Each row is a point. Any point is a mix of the corners, with weights that add up to 1. It lies inside the corners' shape when no weight is negative. Say inside or outside, and name the corners with a negative weight.

Corners:
(1): +0.21	+0.61	+0.25
(2): -0.10	-0.14	-0.57
(3): +0.15	-0.63	-0.60
(4): -0.25	+0.20	+0.46
Points:
-0.18	+0.11	+0.29 -> inside
-0.07	+0.53	+0.17 -> outside (3)
-0.06	-0.07	-0.44 -> inside
+0.17	+0.52	+0.21 -> inside
-0.06	+0.60	+0.33 -> outside (3)
+0.10	-0.18	-0.46 -> outside (4)

Corners:
(1): +0.54	+0.25	-0.06	+0.42	+0.16	-0.17	-0.65	+0.48
(2): +0.47	+0.16	+0.41	+0.07	+0.02	+0.51	+0.24	-0.29
(3): +0.37	+0.10	-0.44	+0.50	-0.41	+0.10	-0.18	+0.64
(4): +0.35	-0.27	+0.04	+0.29	+0.31	-0.28	+0.04	+0.41
(5): -0.35	+0.30	+0.56	-0.20	+0.51	+0.30	+0.47	+0.16
(6): -0.18	-0.38	-0.27	+0.02	+0.29	+0.30	-0.05	+0.31
(7): -0.63	-0.44	+0.10	+0.48	+0.24	+0.46	+0.01	+0.62
(8): +0.11	-0.16	+0.59	-0.55	-0.28	-0.25	+0.06	-0.84
(9): -0.16	+0.40	-0.71	+0.77	-0.08	-0.88	-0.81	-0.30
Points:
+0.20	+0.00	-0.21	+0.35	-0.04	-0.15	-0.38	+0.11 -> outside (5)
-0.22	+0.05	+0.22	+0.12	+0.24	+0.23	+0.15	+0.30 -> inside
+0.18	-0.01	+0.12	+0.21	+0.09	+0.12	-0.04	+0.07 -> inside
-0.12	-0.22	+0.37	-0.20	+0.16	+0.75	+0.28	+0.20 -> outside (4, 9)
+0.24	+0.20	+0.07	+0.40	+0.04	-0.16	-0.34	+0.17 -> outside (6)

Corners:
(1): -0.14	-0.57	+0.11	+0.45	-0.24	+0.62	+0.36	+0.56	-0.35	+0.59	-0.31	+0.62
(2): -0.06	+0.23	+0.40	-0.18	+0.16	+0.17	-0.53	-1.05	-0.24	-0.28	+0.57	+0.25
(3): -0.29	-0.15	-0.14	+0.61	-0.64	+0.19	-0.11	+0.19	+0.00	-0.34	-0.03	-0.10
(4): -0.07	+0.19	-0.18	-0.16	+0.50	-0.19	-0.27	-0.66	-0.05	-0.52	+0.29	+0.51
(5): -0.08	-0.40	+0.00	-0.02	-0.67	-0.40	+0.45	+0.20	-0.13	+0.02	-0.63	-0.66
(6): +0.10	+0.28	-0.17	+0.18	-1.19	-0.43	+0.13	+0.18	-0.04	+0.05	-0.92	-0.27
(7): +0.00	-0.01	+0.32	+0.68	+0.07	-0.03	+0.08	+0.81	+0.05	+0.70	-0.15	+0.11
(8): -0.49	+0.12	+0.76	-0.25	+0.35	+0.47	+0.17	-1.04	+0.34	-0.52	+0.23	+0.85
(9): +0.40	-0.33	-0.04	+0.95	-0.09	+0.34	+0.18	+0.19	+0.35	+0.27	-0.35	-0.10
(10): -0.69	-0.21	+0.16	-0.54	-0.24	+0.43	-0.33	-0.30	+0.32	-0.24	-0.51	+0.05
(11): -0.23	+0.81	-0.41	+0.15	-0.05	+0.25	+0.14	-0.68	-0.22	+0.00	+0.26	-0.39
(12): +0.21	+0.37	-0.32	-0.25	-0.12	-0.08	-0.04	-0.47	+0.28	-0.03	+0.64	+0.04
(13): +0.06	+0.21	+0.09	-0.15	-0.38	+0.55	+0.20	+0.41	-0.23	-0.32	-0.41	-0.46
Points:
-0.13	+0.14	+0.09	-0.09	-0.05	+0.14	+0.00	-0.43	+0.16	-0.17	+0.17	+0.22 -> inside
+0.00	-0.04	+0.00	-0.02	-0.02	+0.28	+0.07	+0.09	-0.12	+0.03	-0.04	-0.19 -> outside (3, 6, 8)
-0.20	-0.02	+0.03	+0.09	-0.16	+0.11	-0.06	-0.28	+0.06	-0.05	-0.08	+0.08 -> outside (13)
+0.08	+0.04	-0.11	-0.01	-0.17	+0.15	+0.03	+0.16	-0.19	+0.02	-0.25	-0.16 -> outside (3, 8)
+0.33	+0.32	-0.01	+0.25	-0.26	+0.05	+0.47	-0.06	-0.23	+0.45	+0.06	-0.29 -> outside (3, 4, 10)
-0.17	-0.15	+0.35	+0.05	+0.37	+0.57	-0.25	-0.30	+0.29	-0.19	+0.38	+0.71 -> outside (5, 6, 11)
-0.23	-0.42	+0.44	+0.33	+0.28	+0.23	-0.05	-0.31	+0.29	+0.03	+0.19	+0.59 -> outside (6, 11, 13)
